Every row gives one point. A path goes straight from each point to the next, and from the last back to the first. The post is the endless flat space through its rows: a point in 2 columns, a line in 3, a plane in 4, and so on, so that a path can go around it. How many times does the path go around the post? Going back the other way cancels.
In the rows, zero is written as 128.

Post (2 x 3):
[[123 136 202]
 [160 115  83]]
Path (17 x 3):
[[127  90 199]
 [ 89  82 145]
 [ 99 181 141]
 [146 152 175]
 [194 128 133]
 [156  97 207]
 [107  81  92]
 [ 99 123  59]
 [135 185 133]
 [157 133 177]
 [207  84 119]
 [204 141 174]
 [143  64 201]
 [ 87  76 125]
 [ 67 176 193]
 [157 185 151]
 [212 124 143]]
Times around: 3

Post (7 x 8):
[[147 119  73 189  87 140 126  36]
 [124 138  79 149  35  77 119  89]
 [182 164 132 155  13 134 110  99]
 [160  83  65 143 157 101  96 207]
 [146 105 144 117  67 100 120  85]
 [148 133 100  84 176 112 194 194]
 [122 128  67  67 190 163 134 189]]
Path (24 x 8):
[[193 113  89  92 141  98 134 195]
 [164  97  43  94  61  93 116 175]
 [161  63 175 143 134 112 186  83]
 [144 106 207 163 113 106 155 128]
 [128 166  95 132 141 111 115 141]
 [208 150 108 153  83 168 121 101]
 [127  92  32 115  66 143  93  70]
 [189 151  33 221  32 162  95 206]
 [166 152 103 189  16  73 105 163]
 [185 138 146 157 190 122 160 100]
 [131 100  58  92 132  63 131  33]
 [176  75  76  71 107  67 138 180]
 [162  73  90  49 126 109 174  69]
 [130 112 105  96 148 108  75  59]
 [ 90 164 117 102 109  93 108 127]
 [ 94 110 117 106 103 111 157  89]
 [152 136  29 189  29 166  71 172]
 [137 142  35  64 109 120 212 104]
 [141  64  48 132 193  91 104 131]
 [165 160 124 160  53  83  73 166]
 [124 110 148 140 120  98 156 133]
 [143 107  89 161 163 147 192 111]
 [106 129  70 184  99  83 102 164]
 [174 113 163 130 105  53 112 150]]
Times around: 1

Post (11 x 12):
[[ 80 127 118  51  89 102  92 154 152 144 119 241]
 [132 161  89  75 134 102 122 170 217 122 159  90]
 [132  97 159  76  39 132 144 113  64  70  73  95]
 [ 89 134 138 114 138 137  93 129  72 145 112 186]
 [126  86 126 179 172  91 178  78  94 152 214 117]
 [158 120 184  92 182 144  94  91  72 167 126  96]
 [102 167 135 169 106  57 199 163 181 148 146 106]
 [115  98  41 146 117  60  80  87  98 178 134 158]
 [ 88  88 211 110  96 116 126  68 129  39  65 185]
 [151 144 187 143  23 157 131 204 109 154 112 118]
 [155  78  95 141 156 173 140  52 130 176 101 147]]
Path (17 x 12):
[[115 135  98 210  75 132 118 102  38 141  90 156]
 [130 105 125 119  55  49  96  89 183  83 145  64]
 [ 41 142 206 127 181  93 144 171 131 139 187 173]
 [ 99  87 175 126  80 125 130  81  95 130 104  86]
 [ 93 143 225 147  63 192 115 112 116 118  67 182]
 [116 232  86  59 134 122 151 173 173 221 190 131]
 [ 93 149  74  64 113  96  90 146 131 168 125 141]
 [119  48 191 123 163 163 149  83 139  86 206 156]
 [168  91 210 142 100  43 152 123 149  70  80  75]
 [195  51 219  74 155 150 158  57  71  77 165 159]
 [146 162 217  93 108 190 147 149 107 192  93 171]
 [108 142 109 102  61 144 175  99 156 140 154 125]
 [ 90 122 182 149  93 110 165 104  55 117 165 205]
 [123 111 128  98  95 154  84 115 141 148 182  75]
 [104  56 101 162  75 114 172 114 107 115 175  89]
 [110 112 249 112 157 126 124 204  93 166 120 163]
 [158 189 129 121 119 108 151 145 138 135  64 121]]
Times around: 2

Post (17 x 18):
[[115 151 127 189 135 166 179 178 180 188 138  87 152 144 126 160 195 143]
 [183 131 132 121  63 159 145 133 155 178 188 133  90 111 143 157 188 123]
 [ 96  78 143 166  89 120 145 126 156 107  85 145 175 100 106 122 182 126]
 [ 80 110 105 145  67 108 142 113 169  98  82  99 206 175 177 173 189 165]
 [127 134 101 174  81 109  39 120 113  86 104 107 121 158 113 166  78 153]
 [125  87 113 163 124 119 130 128 145 149 115 106 196  92 170 192 132 147]
 [153 135 158 130 135 178 165 128 109 134 148 168 114 140 116 197 186 114]
 [138 170 143 156  83 206 193 155 168 170 238 184 148 136 105 182 153 137]
 [ 92  97 143 146 129 141  70 131 208 112  94 126 177 169 187 147 134 112]
 [ 85  71  67  97 117 150 118 147  73 123 130 133  78 101 166 115  79 119]
 [118 116 122  69 129  91  74 117  47 169 156 152 106 168 112 120  24 126]
 [103  88 153 117 108 140 191 121 223  83  76  72 160 131 141 158 137 131]
 [134 144  55  91 104 154  88 114  76 133 117 138 159 127 120 114  76  57]
 [170 145  91 149 141 187 161  74 149 179 202 180 120 138 102 135 151 170]
 [136 146 117 207 111 143 217 121 159 185 216 161  89 165 140 168 145  83]
 [142 125  39  83 116  90 111 177 103 128 131 183  87 115 122 142  88 118]
 [161 106  85  88 136  96  56 147  48  71 163 133 126 167 148  67  45 106]]
Path (19 x 18):
[[153  64  64 149 125 143 151 119 108  82  95  76 146 139 127 164 126 115]
 [106  62 120  74 115 149 116  80 141 167  83 178 110  98  83  78 113 134]
 [153 124 113 139 151 171 142 133 162 125 129 163 179 127 138 125 128 106]
 [121 145   7 123  70  85 103 131 118  82  61 160 131 123  91  70 160 161]
 [110 153  75  86 103 126 136 108 165  72 173 109 149 167 136  92 100 138]
 [ 69  82 116 107  85 129 113 170 149 117 175 154 132  74 174 149  99 149]
 [ 81 140  79 105 122 161  90 135 154  88 132 147  95 165  89 129  96 140]
 [111 109 165 185 121 121 162  95 184 161 135 106  46 210 107 176 163 123]
 [ 80  90  88 113 118 164 186 189  90 156 106 127 103  66 107 198  80 161]
 [ 62 135 147 158 124 188 208 156 159 172  74 112 120 149 114 166 103 159]
 [100  80 152 113 145  93  88  91  62 142 154 148  99 128 158 128  62 183]
 [167 126 123 172 140 108 124  65  93 107 183 119 152  83 128 168 120  84]
 [119 129 117 136 128 118 114  82 174 144 219 140  87 212 152 169 131 117]
 [152 110  73 134 154 162  98  85 149 104 161 114 137 178 161 177 109 167]
 [179  62 150 101  55 175  95 144 136 141  98 112 159  64 143 100 154  38]
 [144 137 132 220 121 174 158 169 192 133 111 133 133 171 144 196 167 207]
 [134 149  72 246  89 109 145 156 135 114 151  99 184 155 204 122 143  17]
 [ 56 107 185 124  73 195  99 100 226 133 158 104 221 125 161  76 150 134]
 [122 150  80  86  52 123 102 147 182  82 150 148 165 134  93 165 152 143]]
Times around: 3

Post (17 x 18):
[[104 127 119 131 105  73 136  77  82 152  50  87 122 103 166  80  84 117]
 [132 119 174 154 118 117 139 100  98  63  79  94 133 134 157  89  92 119]
 [ 84 184  80 142 139 145 132 116  67 151  98 108 144 111  87 147 127 103]
 [134 172 117  81  63 113 154 114 157 113 159 134  92 157 136 140 151 139]
 [100 141 115 102  95 140 113 136 147 134 167 130 154 128 107 120 122 183]
 [ 98 129  99  90 123 134 110 126 148 125 143 144 112 155  62 165  80 148]
 [109 107 111 129 123 127 120  92  65  68  84  54  88 103 154  80 129 127]
 [100 168 140 127 109  97 132 175 137 117 156 160  90 148 105 164 153 183]
 [156 108  92 176 183 100 104 101 110 120  68  79 121  76 191 147 117 118]
 [102 135  60 138 173 176 145 182 142 187  68 122 133 156 184 135 112 172]
 [ 99 144  96  87 212 131 162 158 126 140  89 130 168  95 178 150 140 137]
 [146 155 119  94  70 106 165 144 141  89 148 104 137 138  85 144 118 188]
 [152 118  96 104 166 143 118 131  48 156  39 104 163 123 178 121 127 152]
 [ 66 157 126  84  39 101 132 135 155  61 126 135 150 154 115 179 135 174]
 [117 132 108 123  96 122 125 146 168 152  86 131 119 112  60 117 152 133]
 [ 96  89 124 133 179 139 156 110  90 194  82  48 150 125 181 145 127 114]
 [ 91 124 110 132  90 145 178 121 119 130 141 178 120 105  73 162 154 152]]
Path (25 x 18):
[[125 117 110 128  88 141 152 101 119 132 118 115 213 118 142 175  67 201]
 [178 167 161  73  51 131 170 166 101  66 131 135 162 137 150 131 166 222]
 [ 75 197 102  55  31  98 154  49 127  98  79 142 141 152 119 142  80 118]
 [170 153  99 164 150 110 130 161 135  80  56 114 161 210 138 207  70 182]
 [118 162 107 119 210  73 115 140 112 156 156  87 109 106 205 131 120 118]
 [121 143  67 110  76  92  84 143 158 249  72 101  97 186 151 119  43 172]
 [ 84  97  70  93 120 157  76  41 141 222 100  63  77  86 191  78 104 124]
 [ 30 126 195  70 153 167 145  86  99 156 153 179 233 123  68  87 112 165]
 [113 178  58 122 115 139 163 180  71 104  93 139 178 171 153 166 145 174]
 [204 165  73 168 154  56  40 169 129  78  52 163  70 121 209 111 138 163]
 [ 74 134 125 126 106 117 161  73 104  85  76  88 153 177 127 156  85 101]
 [178 194 108  81 156 107 133 132 158 212  75 109 109 188 123 163  80 153]
 [177  83 129 125 180  79  86 132 161  86  66  86 114 109 187 191  62 145]
 [ 32 167  38  82  95 184 141 147  40 117  82 223 131 134  39 165  92 129]
 [155 169 100 146 119  91 157 118 104 172  63  96 142 131 189 104 162 101]
 [ 68 169  26 107 110 133 145  84 126 186  83 157  75 103 249 111 195 134]
 [103 113  95 100 174 127 116 135 120 190  93  80  66  98 148 124 160 157]
 [ 51 127  78  77 132  98 155 143  53 222 118 126 151  68 109 225 110 171]
 [ 51  82 164 104  33 119 138 113 162 102 115  91 142 168 189 108 158 141]
 [ 90 211 110 130  56  51 124  79 125 135 102 182 138 111 143 108 124 129]
 [198 154  83 158 168 144  96 132 119 185  57  94 112 130 132  74 100 160]
 [ 73 178 131 158 145 205 223 164  83 200  90 140 107 155 145 109 128 133]
 [ 87 164 132 131 128 133 127 119  53 142 117  97 150 165 215 165 120  84]
 [118 166 120  54  72 105 165 127 102 151  85  71 194 170 152 111 120 153]
 [136 200 133 139  79 133  65 120  89 103  71 134 123 174 137  74 180 156]]
Times around: 2
